Each row of a before or after table is a point. The points were changed in one or more steps. Then noise was added and the rows were shuffled. The steps act on columns, c1 being the first. Name the steps. A step turns or swaps two columns, mirrors them in a line or flattens them onto one, adds a multiple of one to another, or multiplies or shifts one. Angles are multiples of 10 degrees, from the lower column toward the higher: turns from -170 to 170, lines from 10 to 170 but not 90. Use the fewest steps. Two steps may share a column if one is a turn and the other turns, adds or multiplies; they go together, in the order done. Otherwise the lowest column goes first.
In the rows, zero is written as 100.

Before:
[67 77]
[93 104]
[124 75]
[110 89]
[89 87]
[109 77]
[138 94]
[110 117]
[112 93]
[106 101]
[91 111]
After (11 x 2):
[116 99]
[195 105]
[160 125]
[84 96]
[72 114]
[128 108]
[17 122]
[125 82]
[122 124]
[78 91]
[124 112]
Steps: multiply c1 by 2.5; multiply c2 by -1

Before:
[68 99 83 64 155 88]
[83 53 109 83 93 153]
[114 120 113 144 91 122]
[51 76 70 34 106 46]
[34 81 92 93 119 97]
[118 81 91 168 129 94]
[80 101 140 94 91 94]
[18 60 73 46 110 47]
[70 82 95 41 116 61]
[123 115 76 153 78 155]
[22 106 103 38 106 80]
After (11 x 6):
[19 106 110 151 65 79]
[88 55 102 117 97 155]
[20 70 75 138 60 47]
[65 98 84 105 30 91]
[75 102 140 106 104 95]
[122 115 76 72 152 161]
[114 80 94 26 104 90]
[68 84 105 142 64 58]
[33 80 98 93 76 93]
[54 79 74 159 58 51]
[104 127 108 66 133 124]
Steps: turn c4 and c5 by 150 degrees

Before, 11 rows:
[110 68 97 109 123 88 98 86 76]
[116 90 88 89 143 90 121 121 91]
[91 101 95 92 128 104 117 112 107]
[107 81 108 94 82 98 100 108 106]
[91 77 110 105 126 83 94 93 86]
[114 121 107 104 91 94 92 80 96]
[114 96 98 112 121 99 97 127 88]
[88 81 84 85 128 85 93 114 87]
[101 102 104 103 78 97 130 97 79]
[106 104 117 103 86 79 108 97 93]
[103 86 116 77 128 106 77 123 90]
After (11 x 9):
[103 102 89 73 111 103 116 94 63]
[106 88 113 91 123 103 96 69 92]
[87 31 95 83 121 86 93 99 146]
[117 70 110 61 119 86 122 78 92]
[98 164 116 108 96 96 91 117 141]
[87 58 108 64 102 100 77 76 90]
[113 43 84 70 107 81 91 82 113]
[86 112 111 114 94 80 108 98 122]
[94 43 109 110 83 96 101 97 72]
[106 4 109 88 121 90 100 100 182]
[96 105 103 118 86 97 131 93 159]
Steps: turn c1 and c3 by 70 degrees; multiply c2 by 3; add 0.3 times c4 to c6; turn c4 and c5 by 50 degrees; turn c8 and c9 by -150 degrees; multiply c9 by 3

Before, 12 rows:
[90 97 66 92 55 96 106 93 84 94 74 94 99 95]
[105 91 100 116 101 98 107 87 85 100 104 104 85 77]
[93 95 96 92 82 92 101 105 81 89 102 99 96 100]
[105 93 96 89 92 96 94 113 141 93 89 107 80 100]
[91 91 108 137 94 99 95 93 90 94 101 92 96 98]
[95 92 108 86 93 99 95 82 90 97 103 98 97 99]
[121 106 107 91 87 103 99 97 102 111 103 92 91 91]
[91 94 105 87 92 98 111 106 126 97 101 132 99 92]
[94 97 97 97 80 84 91 90 95 95 107 102 99 90]
[99 82 93 88 76 103 96 100 108 96 107 105 95 97]
[93 85 107 106 91 87 110 93 81 119 98 108 92 95]
[91 99 102 96 99 103 93 101 96 117 107 94 89 94]
After:
[101 93 106 87 100 81 112 89 81 119 98 124 91 89]
[105 96 104 97 93 102 93 102 95 116 106 81 90 92]
[87 82 93 87 80 94 97 100 110 97 107 117 94 102]
[95 93 99 97 115 95 105 80 84 99 105 112 87 77]
[94 106 97 84 89 84 92 83 97 95 106 106 100 94]
[85 99 67 68 70 97 107 90 84 94 75 83 99 119]
[107 94 107 75 126 95 95 89 89 95 100 76 98 90]
[103 96 105 98 83 95 113 109 127 97 100 196 99 89]
[74 102 107 103 93 106 100 95 104 110 102 75 91 88]
[92 98 97 101 88 93 94 121 141 92 89 123 79 102]
[98 94 107 98 84 95 93 72 90 97 102 94 98 91]
[97 99 97 89 85 91 101 108 81 89 103 97 96 101]
Steps: turn c1 and c5 by -150 degrees; turn c4 and c5 by 120 degrees; turn c2 and c6 by 30 degrees; add -0.7 times c3 to c14; multiply c8 by 1.6; multiply c12 by 3
